Rows are points. A path goes straight from each point to the next, and from the last back to the first. The post is the endless flat space through its rows: a point in 2 columns, a line in 3, a plane in 4, and so on, so that a path can go around it. How many times does the path go around the post? Going back the other way cancels.
(in the rows, 128 means zero)

Post:
[[106 134  84]
 [147 141 176]]
Path (19 x 3):
[[108  64 143]
 [140 114  91]
 [137 163 116]
 [141 195 236]
 [ 83 126  89]
 [ 98  90 136]
 [184 114 117]
 [162 176 101]
 [128 173  85]
 [143 146  96]
 [ 97  61  23]
 [ 67 105  89]
 [ 71 157 143]
 [153 197 119]
 [198 158 155]
 [124  67  26]
 [ 76  93 106]
 [135 156 204]
 [ 91 126 107]]
Times around: 0

Post (8 x 9):
[[ 94 178 112  88 146 103 147 168 117]
 [117  95 179 142 158 141 195  43 152]
 [154 113  82 249  99 132 168 136 132]
 [148 166 151  84 156  98 118 154 134]
 [120 146  99  98 121 101  59 144  98]
 [134 201 100 107 176 113 110 118 110]
 [115 174 119 105 113 107  99 134 186]
 [140  88 104 116 148 135 146 107 174]]
Path:
[[ 86  80 138  42 171 118 197 114  67]
 [146  92  63 107 120 156 146 141 140]
 [ 75 197 152 115 128 134 142 194 152]
 [ 39 121 111 147  69  98  82 142 143]
 [ 77 153  74  34 182  68  94  91 102]
 [132 122 125  75 128  80 167  98 136]
 [185 170 162  83 133 126 123  69 139]
 [124 141  48 150 147 175  83  99 121]
 [116 109 123 154 153 152 134 147 148]
 [124 155  90 142 148  79  73 125 122]
 [120 186  70  97 166  87 171 108 129]
 [152 145  93 119 138 150 186  67 171]
 [138 118 127  45 155 123 138 166 102]
 [160 134 133 139 111  95 148 127 136]
 [118  48 110  53 145  67 133 171  77]
 [ 72 144 102 114 178 120 117  71 129]
 [157  80 153  89 135 127  96 136 185]
 [ 87 138 140  53 140 144 151 134 110]
 [120 156  75 110 127 117 141 114 129]
 [ 90 117 102  47 151  79 166 167 124]
 [123 109  21 110 207 103 142 162 105]
 [111 122  68  81 168 122  81 142 107]
 [ 90 184 105 129 144 154 126  84  98]
 [184 197  58 109 127 107  93 177 162]
 [179 149  34 105 167 107 107 126 160]
 [123 151  60  85 176  75  92 112 145]
 [110 160 130 127 149 102 124 146  97]
 [138 205 160 245 110 170 208 126 207]
 [126 190 119 119 121 118 109 128  52]]
Times around: 1

Post, 13 rows:
[[133 111 103   7 156 137 176 102 176 139 148 120 130 122]
 [144 179 151  91  90  94 131  90 168 163 148 146 109 142]
 [160 124 131 111 108 129 145 147 132 107 157  95 122 111]
 [ 88  61 147 166 114 109 147 148 101  74  95 109 143 175]
 [175 139 151 130 108 113  93  93 148 117 116 111 133 147]
 [141 138 145 116 144  89 172 177 146 105 117 151 130 105]
 [138 146 126 114 102 107 129 100 171  81 129 137  72 120]
 [147 135 200 142 138 132 160 106 153 144 135 153 103  55]
 [144 116  97  81  54 106  39 116 155 128 111  81 194 128]
 [127 170  95 131 139  96 180 113 132 167 140 103 144  89]
 [130 189 138 127 115  88 196  63 103 135 151 124 129 104]
 [ 92 162  87 129 145 121 115 131 147 118 141 215 123 119]
 [134  89  54 124  98 141 129 120 132 141 101 152 161 121]]
Path, 22 rows:
[[ 83 133 114 122  74 105 123 148  65 120 113 138 150 146]
 [188 113 105  56 135 130 120 125 163 111 110 132  88 144]
 [120 130  94  85 179 105 149 100 153 145 130 174 121 144]
 [112  83 138 195 122 121 133  67 128 160 134 148 136 156]
 [102  87 160  83 182 131 149 155 179 120  98 117 201 156]
 [138 150 181 173 131 132 171 140 143 136  98 102 142  63]
 [136 167 176 124  92  99 104 130  92 114 127  99 125 112]
 [210 104  62 103 117 109 116 128 123 168 115  92 146 190]
 [122 115 133 103 153  67 188 147 129 158 143  91 143 145]
 [199 114 149 106  84 117 157 188 138 141 187 107 181 110]
 [166 136 135 122  98 131 161 115 130 109 147 110 122 189]
 [185  97 102  78 114 173 177 185 131 161 155  96 132 144]
 [145 126 156 142 138  91 202 142  64 196 133  63 133 145]
 [176  71 177 147 103  81 161 100 130 120  98 146 117 150]
 [106  95 116 104 111  61 199 132 164 107  96  68 142 128]
 [ 66 180 208 153  85 100 170  58 144 121 186 151 131  95]
 [174 159 132  66 106 126 154 179 139  48 132 109 125 111]
 [127 118 118 132  99 117 130 102  83 134 105  75 136 138]
 [139 122 172  95 119  55 100 137 132  63 112 114 117 141]
 [127 186  62  78 152  84 151 131 183 137 156 143 110 103]
 [ 79 147 131 165 136 112  93  58 162 116 109 170 174 117]
 [109 129  91 100 114 152 135 119 135 106 141 133 131 165]]
Times around: 4
